Rows are points. Examples show where two turns around zero, p and q, send a point. Write where each new point lands after one turn and then the other. Backwards means that the second turn is done in reverse. Each puzzle has new turns, and all numbers are rounded.
(in the rows, 128 means zero)

Turn p:
[146 130 116] => [128 106 126]
[119 111  75] => [127 113  74]
[131 119 154] => [113 139 148]
[116 151 167] => [143 154 164]
Turn q:
[156 118 151] => [147 125 160]
[150 141 120] => [132 102 133]
[153 160 145] => [163 101 128]
[ 82 108 118] => [101 166 107]
[ 98 113 106] => [ 97 147 111]
Where do these land?
p, then q: [161 143 141] => [141 154 154]
q, then p backwards: [124 111  96] => [140  95 136]
q, then p: [137  91 141] => [140 147 161]
p, then q: [128 155 108] => [120 110 155]
p, then q: [103  95 153] => [142 128  82]
p, then q backwards: [114 172 128] => [138 141 171]

Turn p:
[190 137 118 141] => [150 186 142 117]
[ 92  99 115 127] => [116 103  91 140]
[123 137 126 141] => [114 132 133 134]
[107 133 115 103] => [119 104 118 105]
[164 148 153 141] => [144 154 167 135]
[117  87 115 100] => [149 107  85 120]
[103 156 154 143] => [104 109 161 145]
Turn q:
[113 166 117 154] => [113 152 127  87]
[143 131 109 108] => [132 100 116 121]
[115 119 150 140] => [125 149 142 143]
[138 123 109 147] => [140 137 104 120]
[ 84 160 159 150] => [ 94 169 164 112]
[136  92 115  87] => [127  87 112 164]
[169 104 137 109] => [166 100 130 150]
Where do these land?
q, then p backwards: [118 143 138  89] => [ 97 154 145 123]
q, then p backwards: [120 109 122 112] => [108 117 133 140]
p, then q: [119 113 124 122] => [130 125 110 131]
p, then q: [192 129 124 111] => [154  89 158  92]
q, then p: [104 113 146 180] => [ 91 139 173 111]
q, then p backwards: [152 121 113 138] => [137 104 125 111]
q, then p: [ 90 169 128 144] => [114  79 146 107]

Turn p:
[135 113 104 120 119 148] => [150 101 135 126 126 117]
[ 87 166 149  94 150 111] => [ 67 137 100 145 105 118]
[121 128 182 138 137 111] => [107 173 140 134 113 151]
[126 126 126  99 126  85] => [100 142 130 102 129  96]
[178 141 122 123 134 166] => [165 106 103 103 109 155]
[142 110 124 159 166 113] => [116 124 150 108 157 164]
[124 140 125 147  86 133] => [158 146 115 151 141 112]
[111 100  93 144 106 156] => [159  96 151 156 145 112]
Turn q:
[153 135 157 111  95 136] => [108 107 127  87 108 133]
[129 138 112 195 161 136] => [153 162  81 140 170 119]
[136 128 132 134 105 137] => [124 136 124 106 119 135]
[104 142  97 123 136 126] => [129 146 154 145 150 127]
[148 130 152 127  89  96] => [144 112 135  84 101 111]
[103  87 101  86 152 137] => [111 133 154 189 104 142]
[ 82 114 125 112 160 137] => [136 119 144 177 139 157]
[168 150 148 136 126 119] => [120 110 106  97 133 100]
Where do these land?
q, then p: [121 114 131 132 115  86] => [149 156 127  98 122 122]
q, then p: [126 123 107 152 122 129] => [126 129  96 122 133 132]
q, then p backwards: [136 120 128  36 167 130] => [ 47 100 114 101 166 151]
q, then p: [144 113 136 141 161 125] => [136 117 134 121 167 123]
q, then p backwards: [100 128 121 122 114 142] => [132 113 147 150 142 129]
p, then q: [131 123 166 156 152 159] => [103 141 100 104 139 167]
q, then p backwards: [120 167 117 169  99 114] => [173 116 119 148 107  92]
p, then q backwards: [144 137 118 117  93 139] => [138 118 135 155 132  98]

Turn p:
[150 159  86 131 153 125] => [160 112  93 132 159 108]
[141 118 142 145 146 101] => [122 121 145 161 145 129]
[119 145 154 147 142 162] => [152 167 132 129 129 153]
[123  89 112 132 117 174] => [147 119 119 125  71 145]
[135 111 131  90 123 145] => [138 114 150 100 107 119]
[119 145 138  88  69 121] => [ 88 146 133  80 114  94]
[ 97 122 116 126 128 105] => [101 110 117 121 138 146]
[155 118 149 160 165 148] => [168 140 147 170 129 142]
[114 146 125 134 109  71] => [ 76 125 116 134 161 115]
Turn q:
[156 126 145  94 106 124] => [118 155 118 144 119  90]
[ 99  84 105 140  97  99] => [164 116  88 117 173 123]
[106 153 154 128 162 134] => [101  97 147 148 115 147]
[150 142 124 124 146 117] => [141 134 146 140 106 127]
[117  96 114 167  74 111] => [156 127  69  90 147 128]
[102 172 119 130 150 144] => [108 126 147 144 124 177]
[169 137 155 115 138 133] => [115 138 145 133  91  98]
[124 115 108 126 151 162] => [121 131 164 108 150 135]
Where do these land?
q, then p: [128  91 144 109 105 118] => [116  93 119 144 158 126]
p, then q: [ 96 141 153 110 147 142] => [ 88 139 156 140 125 120]
q, then p: [119  93 118 115 145 127] => [135 113 157 148 146 135]
p, then q backwards: [121  97  88 106 116 153] => [139 129 158 178 131 111]
q, then p backwards: [101 180  94 121 103  68] => [118 125 113 207 165 160]
q, then p backwards: [141 161 129 143 111 118] => [114 118 122 149 113 157]
p, then q backwards: [160 141 139 123 176 143] => [130 103  85 119 150  99]
q, then p: [136 130 156 163 136 141] => [105 115 138 102  99 126]
p, then q: [148 119 131 163 113 143] => [139 138 101 111 107 151]

Turn p:
[ 99 161 154 112 131 162 168 124] => [160  96 100 137 151 114 171 138]
[153  91 141 114 144 130 105 143] => [146 157 150  94 112 123 116 116]
[115 131 100 121 136 100  85 109] => [101 154 136 154  97 152 134 109]
[158 101 152 130 100 117 112 110] => [115 108 163  92 117 138 115 114]
[118 150 146  99  98 134 104 146] => [124 128 150 133 154 116 159  92]
[ 89 153 143 124 105  96 163 131] => [114  95  83 139 156 135 137 100]
[131  85  91 141 143 150 120 134] => [113 168 128 110 108 115 119 166]
[130 125 147 166 151 155 147 149] => [159 133 120 115 158 137 116 167]
[160 156  78 145 145 106 147 107] => [120 113 123 180  98 122  85 148]
Turn q:
[123 107 125 112 196  96 128 110] => [101 140 166 177 168 114 117 132]
[120 169 117 139  91 127 114 158] => [156 138 117  89 106 152 103 113]
[134 123 130 131 164 147  92 124] => [142 127 131 143 157  97 129  99]
[153 115 143 104 140 107 125 127] => [117 137 157 122 140 105 136 148]
[145 130  99 154  80 132 147 116] => [158 126 115 125  92 162 158 143]
[ 79 124 137 107 139 127 106  80] => [ 99 134 102 135 189 147 135 119]
[141 169 139 141 116 155 145 140] => [154  89 118 107 111 130 108 132]
[129 131 127 112  82 150 129 115] => [138 129  92 100 124 135 148 148]
[117  80 153 149 163  87 138 133] => [ 72 131 172 157 122 123 141 108]
[138 131 110 131 110 153 157 176] => [142 128 109 126  72 114 106 139]
Where do these land?
p, then q: [152 116 133 108 128 124 165 150] => [134 166 157 126 147 128 143 138]
q, then p: [ 76 143 150 113 106 130 175 145] => [ 88 177 129 127 136 113 176 130]
q, then p: [124 135  82 131 166 141 100 118] => [144 124 153 155 116 159  93 156]
q, then p: [127 157 147 139 111 160 124 113] => [124 142 129 109  89 101 122 133]
q, then p: [130 103 154  90 153  95 150 122] => [142 152  92 124 166 157 140 106]
q, then p: [158 140 124 113 166 128  94 149] => [151 120 146 136 114 163 101  93]
q, then p: [148 132 121 196  95 165 122 110] => [110  84 136  93  96  88 107 163]
p, then q: [132 153 116 130 107 118 114 110] => [105 111 119 134 122 138 143 104]
q, then p: [132 105 105 125 124 149  99 131] => [122 105 122 161 118 127 103 131]
p, then q backwards: [101  97 148 134 123  70 138 132] => [ 67 148 143 139  99 138 113 138]

Turn p:
[114  95  98 119 121 111  98 141 117] => [137 109 102 112 156 123 108  94 120]
[112 124 126 146 144  81 130 116 167] => [141 132 173 132 134 130 108  93 156]
[130  91 185 123 130 157 143 134 144] => [141 113 124 148 134 153 106 187 151]
[118 134 174 114 162 178 142 145  99] => [149 111 116 139  85 140 122 188  99]
[144 172  86 127 113 136 147 156 142] => [131 177 125 146 136 118 169 110 101]
[143 137 108 133 160  91 130  98 101] => [122 108 157  88 109 135 150  97 124]
[140 122  94 133 151 103 147  92 150] => [125 114 160 132 130 149 157  86 148]
[136 105 101 142  98  97 120 149 101] => [139 128 111  89 168 102 135 110 130]
[107 123  85 161  89 136 141 135 117] => [139 130 102 138 146  76 156 107 142]
[129 157 159  91 127 158 119 117 124] => [ 92 131 125 145 105 140 116 160 100]
[111 114 179 117 102 133 129 132 145] => [119 127 134 147 145 122  89 170 141]
[152 164 142 130 138 154  91 120 130] => [100 159 109 121  87 148 121 134 124]
Turn q:
[ 68 114 136 121 126 152 121 150 131] => [138 125 103 101 140 128 178 102 144]
[117 157  98 120 154 104 109  65 113] => [145 167 175 116 169 151 100 145 145]
[ 84  77 109 137 125 127 124 141 123] => [107 106 101 116 163 152 165 125 141]
[176 145 144 111 109  99 131 144 156] => [122 122 138 124  72 129 105 149  95]
[182 149 141  96 111 132 124 125 100] => [125 126 175 158  87 105 121 144 131]
[125 119 143 159 168 117 107 106 134] => [146 137 128 134 172 133 121 127  90]
[ 87 114 133 150 131 128 156 162 115] => [137 126  74 141 133 144 155 117 144]
[168 136 146 120 101 133 151 108 143] => [131 111 134 127 100  95  95 154 127]
[ 96 130 104 149 101 155 115 152 115] => [124 106 118 126 132 143 141  80 161]
[178 138 125 117 155 134 143 128 150] => [102 155 132 138 111 100  99 138 101]
Where do these land?
q, then p: [123 126  93 139 161 107 133 141  94] => [144 144 118 157  79 116 139 125 138]
q, then p: [146 151 146 159 162 103 125  70 137] => [132 155 108  70  91 157 112 130 107]
q, then p: [113 123 139 157 162 176 125 148 146] => [112  98 159 109 109 124 157  87 128]
q, then p: [137 145 140 114 136 143 141 136 166] => [ 99 131 137 112 145 110 126 113 103]
p, then q: [133 142 108 150 109  98  97 105 141] => [155 146 143  81 141 131 118 144 132]
p, then q backwards: [138  95 109 117  98 131 140 121 119] => [105  85 125 143 130 141 129 120 121]
q, then p: [ 91 122 100  88  88 131 136 152  88] => [135 140 145 201 156 133 136 145 153]
p, then q: [122 145 136 129 110 167 146 139 113] => [120 126 104 149 109 163 121 120 140]
q, then p: [172 125 134 104  98  99 124 120  87] => [157 151 110 126 146 109 100 172 158]
p, then q: [101 140 131  89 141 130  87 124 153] => [150 104 160 131 166 136 136  96 138]
p, then q: [132  92 171 162 143 124 153 152 163] => [110 126 125 128  94 100 110 100  68]

Turn p:
[176 113 140 102 119 117 136 109 117 140 110] => [138 129 149 110 148 163 135 102 110 150 152]
[113 141 119 129 159 124 137 119 108 115 136] => [117  99 129 158 136 114 124 124 130 128 121]
[105 113 125 145 135 107  89 113 146 105 108] => [ 95 128  78 120 132 131 115 146 108 128 123]
[106 144 133  73 116 123 152 145 136 132 137] => [175 152 120 162 140 124 149 114 136 134 117]
[111 121 143 146 114 126 120 130 114  96 104] => [120 131 117 141 120 143 107 150  98 106 132]
[135 111 129 102 135 140 149 141 132 137  95] => [141 151 137 142 113 134 120 111 117 161 143]
[129 111 141 149 134 127 151 129 114 138 172] => [141 108 164 113 139 108 118 141 130 125 100]
[111 150 116 133 126 174 148 115 144 140 160] => [130 123 149 141 106 119 159 154 170 134 108]
[225 142 136 131 134 134  88 141 167 139 143] => [113 126 138  48 109 121 184  82 119 119 159]
[105 124 118 146 111 141  73 144 114 142 134] => [120 127  97 107 102 143 101 127 154  97 107]
[114 145 136 134 139 110 143 121 124 148 105] => [106 149 138 150 151 124 116 120 134 130 130]
[107 121  99 146 113 115 150 131 118 105 134] => [143 112 121 142 137 113 106 165 133 121 144]
Turn q:
[153 129 110 131  97 170 133 162 149 101 123] => [154 149 125 154 111 105 160 155 126 144  90]
[145 111 130 157 135 120 127 123 125 110 127] => [141 152 127 124 144 140 148 122 129 135 144]
[150 135 168 101 123 151 113  99  91 156 153] => [134 116 133  60  96 135 111 108 112 126 108]
[110 119 125 152 142  90  90 117 126 142 141] => [124 123 110 119 142 135 107 112 152 148 175]
[142 155 129 129  95 136 169 166 137 130 102] => [138 116 109 160 128 123 146 161  85 114  98]
[114 121 137 159 145 128 116 138 158 124 131] => [134 133 118 128 139 126 140 153 159 123 155]
[ 92 108 122 121 146  76 111 122 103 142 159] => [ 87 135 122 120 134 124  86 100 131 138 177]
[124  96 142 112 135 142 109 113 132 143 120] => [140 139 132 106 132 120 105 116 154 111 117]
[ 98 133  99 149 119 101 127 105 145 126 130] => [134 111 147 158 143 128 114 128 135 144 166]
[162 157 110  97 116 134 145 147 145 111  89] => [129 106 121 162 138 117 162 121 113 124  74]
[ 97 137 120 144 131 127 119 136 126  98 106] => [114 132 135 147 154 144 125 154 143 149 126]
[112 133 135 116 154 109 125 112 129 129 160] => [ 97 116 141 109 122 121 126 116 137 125 157]
[145 136 104 139 137 168 145 147 128 133 109] => [142 137 122 156 102 151 148 139 134 116 101]
[148 123 161  86 118 138 164 105  96 145 142] => [122 127 150  88 109 124 117 107  81  96 104]
Where do these land?
p, then q: [125 109 120 109 130 162 123  89 124 134 140] => [162 137 120 137 115 124 111 141 133  92 109]
p, then q: [141 112 104 153 144 111 141 147 150  77 124] => [ 99 154 103 133 119 113 106 101  99 150 157]
p, then q: [105 126  86 115 117 125 149 132 131 143 116] => [148 111 102 137 110 114 147 125 146 131 154]
p, then q: [117 150 119 124 111 116 136 149 128 111 125] => [124 135 127 136 127 128 160 125 121 149 145]
q, then p: [125 104 114 150 148 121  71 112 123 125 113] => [101 136 121 107 120 118 174 121 157 159 120]
q, then p backwards: [137 215 148 142 144 116 143 142  95 151 127] => [148 108 128 129 134 150  77  72 118  69 124]
p, then q backwards: [175 116 131 131 115 143 116 133 145 154 123] => [143 120 148 136 147 138 115 100 106 120 163]
p, then q: [138 109 140 117 112 127 145 126  92 133 113] => [143 135 122  88 113 141 136 129 142 135 114]
q, then p: [111 145 128 126 110 117 142 139  87 154 142] => [141 111 114 126 112 159  99 125 150 105 114]
q, then p: [113 122 146 115 144 114 102 137 151  87 173] => [148 157 113 143 174  93 137 121 140 136  98]
p, then q: [152 154 148 123 134 167  78 153 142 130 124] => [140 114 187 144 139 114 116 139  91 142 108]
q, then p: [117 107 143 111 142 112 155 144 141 121 135] => [128 114 110 156 144 107 128 137 113 108 121]
p, then q: [121 105 136 150 120 141 148 117 132 133 122] => [121 123  96 115 125 124 117 148 128 127 115]
q, then p: [114 118 129 125 121 120 143  71 151 138 115] => [117 109 136 103 129 134 144 119  78 132 104]

Turn p:
[137 113 169 128  80 139 110 139 126 124 131 142] => [116 123 122 120 137 133 100  75 124 118 130  96]
[129 136 117 128 111 108  99 130 115 144 128 116] => [118 136 124 120 109 124 141 121 107 147 149 113]
[148 134 142 160 105 127 141 129 113 123 157 150] => [146 115 137 155 127 126 132  86 108 108 125 127]
[150 138 123 118  93 103 141 142 139 118 111  97] => [153 131 133 129 145 100 116 128 122 163 143  96]
[143 143 111 156 138 190 111 137 125 125 146 126] => [115  83 158 127 113 149 142 106 136 146 102 154]
[ 31 130 137 129 146 137 134 139 118 115 140 154] => [ 83 124 129  99 126  90 133 140 145  59 139 167]
[122 123 120 161 148 145  86 126 117 119 147 143] => [ 98 110 150 129 115 163 143 117 114 116 140 151]
[136 123 130 121 150 110 132 131 140 114 114 131] => [139 137 135 132 139 141 124 154 136 122 136 119]
[146 134 119 127 150 149 142 125 180 146 131 124] => [169 113 121 111 124 151 120 140 152 145 115 153]
[115 110 116 132 134 116 146 134 122 143 108 108] => [123 125 101 136 143 113 144 149 136 138 139 128]
[126 115 131 105 129 113 145  86 126 116 128 114] => [127 169 117 141 146 121 109 141 117 136 117 142]
[124 145 148 138 132 158 130  98 132 126 117 154] => [128 128 132 106 141 145 132 116 118 106  88 140]
[141 121 118 110 148 104 126 136 122 134 113 138] => [132 139 121 139 116 139 132 159 131 125 134 106]
[121 116 106 103 130 117 129 134 129 130 122 145] => [123 127 116 131 110 123 111 157 125 121 130 119]
[151 139 133 102 126 104 148 135 117 143 127  77] => [147 162 123 145 128 102 141 129 149 171 133 109]
Turn q:
[123 117 129 136 115 138 130 112 122 149 100  91] => [124 142 168 143 120 110 147 150 141 130 129 130]
[124 152 149 106 116 108 117 150 114 159 119 161] => [111 117 135 112 154 152 119 134  93 131 148 164]
[116 107 122 104  97 143 121 128 122 126 148 112] => [110 135 132 127 125 112 135 119 137 118 169 106]
[124  95 139 122  98 131 119 151 127 149 117 149] => [113 150 140 133 155 131 143 126  91 128 149 117]
[165 149  90 120 136 111 112 157 151 118 132 113] => [124 113 100 131 127 154 108 156 147 171 130 106]
[101 120 134 133 165 171 133 113 128 148 112 108] => [126 129 146 173 125  88 117 132 136 104 108 143]
[128 125 156 117 136 118 123 119 128 120 141 133] => [145 128 120 124 111 133 123 121 114 114 141 139]
[128 126 122 172 100 116 110 128 127 131 144 128] => [150 116 152 102 146 130 138 129 126 133 125  95]
[158 166 127 147 166 162 132 117 118 113 106 139] => [149 116 121 162 141 154 120 118 164 126  89 156]
[143  99  97 123 147 129 146 111 149 156 139 130] => [102 149 118 133 116 129 114 155 128 105 102  99]
[130 148 147 116 124 121 161 151 126 107 127 127] => [121 108 102 126 116 134 157 117 123 140 131 152]
[116 153 134 135 135 114 120 112 141 110 126 159] => [139 120 130 110 122 141 105  98 119 136 110 141]
[108 108 118 132 129 102 141 116 111  78 154 114] => [150 141  98  89 106  95 140 110 146 129 134 117]
Where do these land?
q, then p: [122 127 118 143 130 110 115 116 101 140 113 107] => [153 137 134 119 117 136 124 128 152 116 136 101]
q, then p: [144 128 138 123 144 146 111 104 143 156 133 112] => [118 108 153 122 148 139 124  97 130 127 147 118]
p, then q: [119 127 121 145 151 146 107 154 119 133 130  98] => [103 120 128 130 113 112 136 118  94 104 118 115]
p, then q: [140 134 101 109 127 128 173 131 104 108 126 172] => [170 146 131 125 146 127 162 136 124 178 127 128]
q, then p backwards: [148 113 107  87 106 116 140 142 124  95 109 162] => [125 100 158 123 128 122  91  97 120 162 126  96]
q, then p backwards: [116 125 142 130 127 125 110 135 131 154 138 150] => [124 126 124 143 110 118 122 115 136 101 122 146]
q, then p backwards: [133 135 143 150 131 121 102 129 111 131 167  87] => [128 142 112 137 133 105 148 173 163 126 118 141]
q, then p: [118 116 113 101 142 109 156 118 136  83 118 171] => [122 135 124  97 105 109 130 157  78 142  94 135]
p, then q: [126  95 142 150 125 132 138 134 117 138 135  99] => [126 124 129 118 122 114 108 130 128 109  88 109]
q, then p: [140 140 103 108 122 101 165 138 164 118 115 164] => [ 90 114  96  95 116  98 138 146 118 138  97 135]
q, then p: [137 140 149 164 120 148 105 117 145 131 120 126] => [130 132 123 139 161 159 137  99 139 136 117 120]
q, then p: [119 149 166 124 129 135 124 130 128 139 119 106] => [131 119 117 152 133 139 119 101 122  99 134 120]
p, then q: [103 136 122 129 109 147 118 114 140 139 140 110] => [105 147 133 106 130 136 105 124 116 116 135 140]
